Every row gives one point. Each copy is the shape, with its points in the same order, stretched, turned, moved and blurred by noise. Say if it was mirrored as well.

Shape:
[[ -7  -8]
 [ 31   6]
 [-10 -48]
 [ 12  -2]
 [-55  77]
 [ 27  31]
 [ 40  -9]]
Copy 1, 7 rows:
[[-24 -16]
 [ 20 -13]
 [-46 -47]
 [-10 -18]
 [-45  86]
 [ 25  17]
 [ 17 -30]]
Copy 1 is: only turned
Copy 2:
[[ -4 -13]
 [ 37  11]
 [ -5 -56]
 [ 24  -6]
 [-58  70]
 [ 35  25]
 [ 47 -13]]
Copy 2 is: only turned
Copy 3, 7 rows:
[[-10  35]
 [ 20   0]
 [-23  65]
 [ -5  23]
 [-82 -68]
 [ 15 -25]
 [ 29  19]]
Copy 3 is: mirrored

Shape, 7 rows:
[[ 15 -33]
 [ 39  24]
 [  9  28]
 [-56  27]
 [-36  40]
 [ -7 -49]
 [ 45 -28]]
Copy 1, 7 rows:
[[-25 -20]
 [-11  36]
 [ 22  34]
 [ 76 -11]
 [ 60  15]
 [-10 -41]
 [-47   4]]
Copy 1 is: mirrored
Copy 2 (7 x 2):
[[-28  35]
 [ 38  28]
 [ 23  -3]
 [-13 -60]
 [ 11 -55]
 [-50  27]
 [ -7  58]]
Copy 2 is: mirrored
Copy 3, 7 rows:
[[ 32 -34]
 [-21 -57]
 [-30 -28]
 [-27  41]
 [-40  19]
 [ 48 -11]
 [ 25 -63]]
Copy 3 is: mirrored
Copy 4, 7 rows:
[[ 20 -10]
 [-43 -25]
 [-42   9]
 [-31  71]
 [-47  51]
 [ 40  10]
 [  9 -42]]
Copy 4 is: mirrored

Shape, 8 rows:
[[-43  29 -47]
 [-37  58 -37]
 [ 53  -1 -21]
 [-31  23  14]
 [ 63  -4  55]
 [  2 -62   0]
 [-16 -11   2]
 [-15 -29  18]]
Copy 1 (8 x 3):
[[-55  -6 -51]
 [-70  16 -28]
 [ 36  35 -14]
 [-37 -24   6]
 [ 50  11  57]
 [ 48 -56 -36]
 [ -3 -32 -17]
 [ 15 -50  -9]]
Copy 1 is: only turned
Copy 2:
[[  2  30 -46]
 [ 27  38 -51]
 [ 19   7  47]
 [ 32 -20 -29]
 [ 63 -58  68]
 [-23 -48  29]
 [  9 -26  -7]
 [  1 -49   3]]
Copy 2 is: mirrored

Shape (7 x 4):
[[  1  13 -11 -23]
 [ 24 -17 -29 -36]
 [ 13  -8  -2 -27]
 [-60 -44  70  42]
 [  1  -1  15  22]
 [ -4   9 -53 -36]
 [-13 -28 -22  23]]
Copy 1, 7 rows:
[[-11   1  -2 -32]
 [ 26 -18 -20 -44]
 [ 10 -12   8 -35]
 [-42 -55  95  35]
 [ -7  -2  29  12]
 [-10 -13 -47 -43]
 [ -3 -34  -7  18]]
Copy 1 is: only turned
Copy 2, 7 rows:
[[  7  20 -13 -24]
 [ 11 -13 -25 -50]
 [ 11   0   0 -34]
 [-62 -17  72  50]
 [  0  -4   5  21]
 [ -8  22 -46 -48]
 [-28 -22 -24   3]]
Copy 2 is: only turned

Shape:
[[-53 -35 -31  19  18  40]
 [  7  34  25  40 -46   4]
 [ 56  36  53  -3  18 -24]
 [ 30 -36 -36  33   4  40]
 [-37 -45 -56  41  46 -19]
 [ 23 -19  29 -37 -14  24]
 [-18 -56  -7  23  20 -21]
 [ 17  47  12 -46   2  11]
 [ 47  39  14 -33 -45 -32]
 [-37 -75 -42  28  31  23]
 [-13 -41 -32   3  20  14]]
Copy 1 (11 x 6):
[[-51  33 -13 -23 -48  31]
 [ 25 -29  -1  43 -10 -52]
 [ 17   7  14  22  73 -72]
 [ 20  31   2 -37   4  50]
 [-28  86   2 -47 -59  17]
 [-15 -23  24 -21  50 -12]
 [-21  46  41 -31 -16   3]
 [-17 -15 -34 -11  32 -62]
 [ 28 -37   3 -20  32 -84]
 [-38  58  16 -50 -39  59]
 [-25  39   4 -48 -17  22]]
Copy 1 is: mirrored
Copy 2:
[[-59 -76   2 -14  26  21]
 [-11  27  11 -38 -29   1]
 [ 21  45   8  33   9 -36]
 [-39 -33  19  31  13  55]
 [-89 -56  41   8  45  -4]
 [ 34 -15 -10  -8  36  20]
 [-32 -62  67   1  33  -3]
 [ 10  42 -47 -17  39 -15]
 [ 17  77   9 -36  41  -4]
 [-57 -92  35  15  38  29]
 [-47 -50  16  11  46  19]]
Copy 2 is: mirrored
